Each row of a before or after table is a point. One or more steps were done to the points. Then noise was added and the rows were shuffled. The steps act on columns, c1 being the first. What was done? A step turns or swaps two columns, mirrors them in a line or flattens them onto one, adds a multiple of one to another, or multiplies or shifts one. Angles are multiples of 10 degrees, from the lower column toward the higher: turns from -170 to 170, lines from 10 to 170 but not 90. Use the fewest steps. Two steps may share a column if one is a turn and the other turns, adds or multiplies; they go together, in the order done. Otherwise the lowest column goes first.
(in the rows, 128 means zero)

Before (14 x 2):
[[ 90 154]
 [101 131]
 [170 119]
 [156  76]
 [154  67]
 [187  69]
 [184  98]
 [167 100]
 [ 88 137]
 [194 123]
 [ 47 132]
 [189  70]
 [115 120]
 [ 83 130]]
After, 14 rows:
[[187 103]
 [191 119]
 [113 156]
 [121 128]
 [133 117]
 [111 136]
 [177  77]
 [177  69]
 [208  71]
 [ 70 132]
 [213 126]
 [104 130]
 [203  97]
 [208  70]]
Steps: shift c1 by 20

Before:
[[138 127 135 128]
 [129 133 148 124]
 [127 158 127 102]
 [163 142 130  94]
 [249 147 133 137]
 [151 103 146 105]
 [145 145 130 101]
 [107 155  89  92]
 [159 141 114 127]
 [125 144 131 112]
 [155 149  98 148]]
After:
[[120 150 129 109]
 [138 130 134 126]
 [129 161 127 100]
 [162 146 112 120]
 [151  94 150 109]
 [104 158  90  91]
 [162 140 134  92]
 [252 155 133 135]
 [153 154  99 149]
 [150 148 129 101]
 [132 132 150 121]]
Steps: multiply c2 by 1.3

Before (8 x 8):
[[112 124 165 189 214 142  54  67]
 [229 188 161  81 150 207 126 141]
 [202  70 157 191 172 131 101  66]
 [124  94 137 136 151 160 149 159]
 [130 131 104 127 138  71 162 136]
 [202  66  89  90  92  97 140  50]
 [205 154 109  67 164 102  72 149]
 [172 157 128 126  88 176 121 170]]
After (8 x 8):
[[126 169  76 147 133 196 126 128]
 [119 122 117 189 112 146 154 134]
 [129 101  97  84 162 106 116 125]
 [141 151 212 139  86  75  60 128]
 [138 204 179 144 114  93  88 124]
 [135  82 140 131  88 177  59 126]
 [132 163 151  95 114 124 152 127]
 [133  65 164  34 129 122 107 125]]
Steps: flatten c1 and c7 onto the line at 100 degrees; turn c4 and c6 by 70 degrees; turn c2 and c6 by -160 degrees; mirror c3 and c5 in the line at 20 degrees; multiply c8 by 0

Before:
[[122 106 139 136 180 143 168 154 134 124 169]
 [217 165 120  82 158 120 143 111 173  93 135]
 [177 138  88 105  85 131 122 209 199 118 150]
 [157  83 137  96 138 103  98 188 123 128 185]
 [109 154 104 104 182 137  77 169  94 111 121]
 [163 162 126 145 103 185 149 113 104 111 128]
 [139  90  79 106 176 168 125 128 126 178 126]
 [172 119 137 165 184  95  83 195 141 130 200]
 [161 148 122 143  81 100 170 106 118 184 168]
 [199 110  46  93 101  90 126 190 123 167  96]
 [126  87 139 186 166 147 148 101 168 185  98]]
After, 11 rows:
[[156  90  34 108 159 187 147 129 120 177 120]
 [142 119  37 165 190 120 100 198 139 123 207]
 [251 162  75  81 159 128 160 111 177  91 144]
 [149 143 176 143  99  88 187 103 120 186 172]
 [222 105  62  92 113  88 145 191 122 166 102]
 [120 159  29 103 171 150 105 173  95 114 117]
 [182  83 111  93 146 107 118 194 126 125 187]
 [ 84  88  98 184 163 157 168 100 170 190  96]
 [191 137 154 103  88 119 144 212 199 111 145]
 [151 165 188 149  82 181 168 110 113 113 134]
 [121 106  72 135 176 158 190 158 133 120 172]]
Steps: add -0.7 times c4 to c1; turn c5 and c6 by 20 degrees; add -1.5 times c5 to c3; shift c7 by 20

Before:
[[ 93 249 145 159  84 144 132 123 158 126  86 145  98 149]
 [ 98  84 177 174  84 145  97 151 153  95 126 125 137 133]
 [ 95  90 173 117 126 105 151 144 127 129  76 128 101 113]
 [ 89 105 139  36 127 167 140 203 152 133  92 154 111 126]
 [165  88 129 133 169  37 102 117 146 135 109 142 103 153]
 [ 89 122 167 177 131 146 158 114 125 157 116 145 140 150]
 [204 178 140 165 125 158 146 125  66 147  88 127 131 144]
 [104  83 154 156  94 161  69 134 152 149  96 152 108 112]
 [ 90 109 152  46  71 144 155 118 148 155 218 159 136 111]
 [163  92 140 144  86 159 141 162 154 133  74 160 106 135]]
After:
[[201  71 106 105 149 137 130 156  66 143 165 153 110 142]
 [ 92 172  71 160 157 122 128 122 129 125 173 139 120 112]
 [ 88 120 112 204 140  88 128 241 150 132 159  65 147 124]
 [165 138 105 135 148  78  88 195 155 131 178 125  89 136]
 [ 98 152  80  94 101  87  77 170 155  94 121 154 111 137]
 [102 140  97 129  76  73  88 167 152 149 157 135  84 115]
 [ 88 122  89  88 156 111 140 134 129 159 135 137  97 144]
 [ 94  19 104 131 142 193  86 141 157 126 167 151  89 148]
 [163 220 124 145  94 174 165  24 146 132 145 135 104 152]
 [ 94 131 120 178 163 106  77 133 148 153  39  56 146 109]]
Steps: add 1 times c6 to c8; turn c2 and c6 by 140 degrees; turn c3 and c11 by -170 degrees; turn c4 and c13 by 130 degrees; turn c12 and c13 by -130 degrees; mirror c5 and c7 in the line at 50 degrees

Before:
[[118 134 111 129 108 138 151 163 123 163 154 111 136 154 124 100 162 141
  161  95]
 [167 129 124 147 105 151 117 140 141 161 122 159 109  88 101  99 125 163
  130 145]
 [112  81 124 117 156 162  93 145 133 106 125 106 115 111 128 117 100 114
  131 115]
 [144 117 149 152 117 142 140 118 100  99 145 108 150  88 121 163 122 142
  127  89]
 [140 119 112 123 129 125 105 165  80 118  97  99 115 113 141 164 163 111
  169 140]
 [110 115 142 167 111 127 105 135 116 121 130 156 115 144 120 150 164 144
  118 148]
 [136 104 173 111 152 137 137 135  80 164 106 110 166 151 138 160 131 113
  152 152]
 [105 117 166 126 148 150 104 122 102 108 156 153 106  96 120 152 108 125
  143 114]
 [126 123 119 128  96 152 116 129  77 144 126 134 135 149 146 115 166 107
  157 153]
 [111 144 169 136 101  93 150 155  88 148 133 121 117 133 120 116 110 107
  170 113]]
After (10 x 20):
[[149 131 121 149 107 152 117 140 141 153 122 160 153   8  99  96 122 116
  127 161]
 [111 118 168 125 149 151 106 136 101 151 154 151  97  32 116 150 107  74
  144 107]
 [138 117 110 123 129 124 104 206  80 143  99 100 112  85 144 165 165  62
  168 139]
 [153 123 123 128  96 153 115 157  78 131 124 132 142 190 143 114 166  56
  154 120]
 [146 117 141 168 111 128 107 126 117 144 131 156 113 174 122 148 163  93
  116 103]
 [152 105 177 111 148 138 135 156  79 122 106 109 169 198 140 158 133  64
  149 131]
 [ 95 119 147 153 115 142 140 118  99 103 145 108 105   7 121 163 120  93
  127 152]
 [ 95 136 111 129 109 138 151 194 121 126 158 112 167 206 121  99 161  92
  161 125]
 [108 143 167 137 105  94 150 194  87 137 133 121 146 145 118 116 113  57
  171 114]
 [110  81 123 117 154 161  91 148 133 165 125 104  94  78 128 114  96  65
  128 115]]
Steps: mirror c1 and c20 in the line at 40 degrees; add 0.7 times c2 to c13; turn c10 and c13 by 70 degrees; add 1 times c19 to c8; multiply c14 by 3; shift c18 by -50

Before, 8 rows:
[[ 89 119 139 187 218 131 166 146 129  98 148 117 132  96 111 152 115 130
   65 116 146  96 189 115 187 142  65 138 133 191 112 145]
 [137 125 129 147 192 110 164 127 118  90 154 124 115 118 166 163 128  87
  116 140 177 123 203  99 203 111  25 154 198 173 154 127]
 [ 87 127 121 107  75 139 125  80 125  69 130 109 164 176  84  78 156 152
  115 105  86 152  81  94 133 122 221 118 116 116 116  56]
 [117 140 109 194 170 113 175 153 133  94 177 122 151 165  96 171 147 109
  135 138 165 114 228 124 167 120  60 141 127 139 136 141]
 [115 152  99 105 100 111  93 110 143 127 149 114 101 167 115  68 149 144
  151 138  40 144  68 113 132 140 187 164  46 120 110  66]
 [137 174  85  37  30 190 102 124 146 148 154 229 129 146 148 119  36 143
  123 149 177 171  87 102 135 163 101 163  44 117 124 144]
 [105 130 131 158  95 162  93  98 183  81 143  89 125 178 144 129 120 123
  150 165  97 132  49 115 100 163 218 128  91  97 165  59]
 [ 80 167 105 205 158 127 154 147  94 117 199 105 110 106 162 141 148  86
  118  84 178  96 198 163 150 156  76 153 166 198 166 129]]
After:
[[105 130  56 178  95 163  94  97 183 155  86  89 125 177 144 130 121 123
  150 165  97 142 165 116  83 164 218 126  92  97 167  60]
 [ 90 120 175 207 219 131 163 148 129 138  93 117 131  96 112 151 115 130
   64 115 146 107  89 115 221 142  63 138 131 190 113 144]
 [ 81 165 200 153 158 128 155 148  94  90  68 106 110 107 161 142 148  87
  118  84 178 107 114 164 162 156  77 152 166 196 167 130]
 [138 124 192 190 192 110 163 127 117 140  84 124 115 118 166 163 129  89
  116 140 176 134  90  98 248 110  26 154 199 173 154 127]
 [115 151  91 128 101 110  93 109 143 115 111 114  99 166 116  69 150 145
  149 138  40 153 183 113 134 141 187 163  46 120 111  66]
 [118 140 224 201 171 112 176 151 134 122  69 121 151 166  95 170 148 108
  136 138 164 124  93 123 190 120  58 141 126 140 136 140]
 [ 87 127  92 158  75 138 124  81 124 172  89 109 165 175  84  78 157 152
  114 105  87 162 159  94 137 121 222 118 117 116 115  55]
 [137 173 113  76  29 189 102 124 147  95 121 230 130 147 148 118  36 143
  123 149 176 182 185 102 138 161 102 164  44 118 123 145]]
Steps: turn c3 and c23 by -120 degrees; add -1.5 times c24 to c4; turn c10 and c11 by 140 degrees; shift c22 by 10; multiply c25 by 1.6

Before, 10 rows:
[[149 100 111 157 126 191 137 121 152 151  81 146 133 123 105 134 103 115
  113 114 100 135 107 123 154 110 104 130 128 123 141  92 138 171 133 150
  140 190 123 171 115 109 111 124  85 128 109 141 176 165 163 150 110 171
   91 101 121 102 125 154 114 130  76  65]
 [176  81  82 128 137 181 147 148 154 151 125 146 123 135 133 117 121  96
  147 111 110 136 131 120 124  84 110 143 131 109 133 144 162 108 140 164
   88 178 156 144 110 103 127 127 126 110 132 160 141 155 115 143 138 163
  102  80 119  94 138 149 122 104 108  81]
 [165 181 121 125 139 116  84 121 137 135 141 121 121 132 171 107 153 168
  129 138 108 163 106 129 114 118 154 165 113 120 101 124 162 147 101 122
  120 116  78 107  91 145 127 126 178 102 133 124 148 145  97 130 114 154
  176 144 148 121 157  61 156  78 166 165]
 [190  87 123 101 110 125  76 109 132 128 127 142 122 122 142  90 149 165
  122 176  94 200 139 150 112  69 148 168 108 141 106 137 174 115 112 119
  139 109 102 109 133  84 133  87 194 113 113 148 113 122 104 110 147 159
  146 116 104 102 150  62 143  96 124 162]
 [ 83 165 149 100 170 118 140 154  99 157 139 117 137  99 109 152 136 117
  150 160 135 114 122 148  65 173 142 118 189 135 111 118  90 164 123 175
  151 124 109 111 167 124 143 109 115  79 160  75 101  94 169 112 142 102
   85 123 168 154 137 152 115 130 119 140]
 [ 59 178 146 127 134 116 138 149 134 159 101 147 136 128 103 145 142 120
  153 162 128 112 127 171 129 167 125 111 151 119  62 115 134 142 128 173
  156 154 123 125 119 136 145  73 110 123 150 100 130  92 119 124 122  84
   94 137 132 145 122 158 150 123 145 131]
 [159 125 141 101 117 163  91 109 101 119 109 146 124 126 143 119 141 148
  129 137 145 169 129 157 118  94 149 161  94 165 117 155 153 128 128  97
  135 134  62 116 118 141 156 119 199 114 122 103 144 151  90 122 110 168
  134 129 139 116 168  72 132 119 150 150]
 [116 165 162 107 131 127 191 142 137 147  96 129 127 131 113 164 112  88
  148 141 141 114 120 169 111 147 154 124 134 166 101 118  76 176 132 145
  128 135 116  83 136 118 151 114 121 115 155 109 119  89 137 104 130  86
  125 125 129 153 122 172  95 119 128 149]
 [125  90 100 114 109 181 150 141 143 141  90 137 132 138 125 117  79 104
  132  80 115 143 100  83 145 118 128 120 125 127 179 166 116 165 121 130
  127 158 142 123  81 126 124 141  90 120 119 126 160 194 178 147 149 176
  105 156 158 112 123 115 121 113  83  66]
 [149  93 106 124 171 160 135 111 130 168 122 139 107 145 146 125 112 107
  127  87 116 156 104 152 135 103 154  98 155 130 143 123 105 121 125 143
  109 178 120 126 113  77 143 126 105 155 122 129 149 173 151 136 119 132
  111 131 130 105 148 155 116 122  82  76]]
After, 10 rows:
[[ 83 165 150  98 169 117 163 153  99 161 142 117 138 101 136 152 136 119
  152 158 126 113 123 146  63 173 144 116 189 135 114 118  87  87 125 174
  152 125 108 110 168 124 145 108 116  80 161  76 103  95 104 112 140 151
   86 150 166 154 136 152 146 131 119 137]
 [159 124 140 104 119 163  76 106 100 121 114 145 125 127 149 116 140 148
  129 136 132 166 127 156 118  94 148 162  94 165 115 157 152 137 129  97
  133 133  65 113 117 144 156 120 202 115 122 105 141 152 132 123 112  92
  133  84 140 116 167  71 116 117 150 150]
 [164 182 121 124 139 116  76 123 136 138 122 122 119 133 125 108 154 167
  129 137 179 161 105 129 115 118 158 166 113 121  99 126 160 131 103 123
  119 110  80 107  90 144 127 126 179 105 135 125 149 146 122 130 113 109
  173 162 148 122 159  63  95  63 169 165]
 [176  83  80 126 138 182 135 149 155 149 171 147 122 136 112 119 119  96
  147 112 128 134 131 121 125  85 111 144 134 109 135 144 162 147 140 163
   89 177 155 146 109 104 128 127 126 109 131 160 142 157 149 141 138  94
  101 106 120  95 137 149 127  98 108  81]
 [150  95 106 124 170 161 149 112 129 170 122 141 107 144 122 125 113 106
  126  87 145 156 105 150 137 103 155  98 155 131 144 122 104 141 125 144
  110 178 121 126 113  77 143 125 105 157 121 126 147 171 115 137 119 123
  109 115 131 106 147 154 140 122  85  74]
 [115 165 162 106 132 128 181 143 139 148 105 127 127 131 143 164 113  87
  149 141 135 116 120 169 107 148 153 125 133 164 101 119  76  80 131 144
  127 135 119  83 137 118 151 112 122 114 155 106 117  88 162 103 131 167
  126  53 130 152 123 171 164 115 126 148]
 [ 58 178 146 128 134 117 127 148 132 160  95 146 138 129 120 146 143 122
  153 164 115 112 127 167 130 166 126 110 152 116  62 113 132 102 130 172
  158 157 123 126 117 136 146  73 111 123 148 101 132  95 142 125 122 172
   90  66 132 146 122 157 112 120 146 131]
 [151 101 109 156 128 191 157 121 151 151 113 146 131 123 101 133 106 117
  114 113 140 135 106 125 152 109 105 129 134 121 140  91 136  79 134 151
  140 190 122 169 114 106 112 125  87 128 106 142 175 163 109 150 111  84
   92   9 121 102 125 154 133 133  75  66]
 [125  91  98 114 108 180 179 141 142 144  70 139 132 139 120 119  80 106
  134  79 146 142 100  84 145 118 125 121 126 129 179 165 115  95 119 130
  127 160 144 122  80 125 124 140  89 120 118 126 160 195 105 147 148  81
  104  47 158 112 122 115 126 108  86  66]
 [191  87 122 101 109 126  73 109 134 129 138 142 124 122  96  90 150 164
  120 175 144 200 138 150 111  69 146 168 109 139 106 138 173 145 116 115
  138 111 101 108 135  87 134  88 192 113 115 147 111 123 114 110 149 100
  144 120 104 102 150  66 107  86 123 161]]
Steps: mirror c7 and c51 in the line at 20 degrees; multiply c11 by 2.5; turn c11 and c56 by 70 degrees; turn c15 and c34 by 150 degrees; turn c15 and c21 by -110 degrees; turn c54 and c61 by -170 degrees; multiply c62 by 1.3
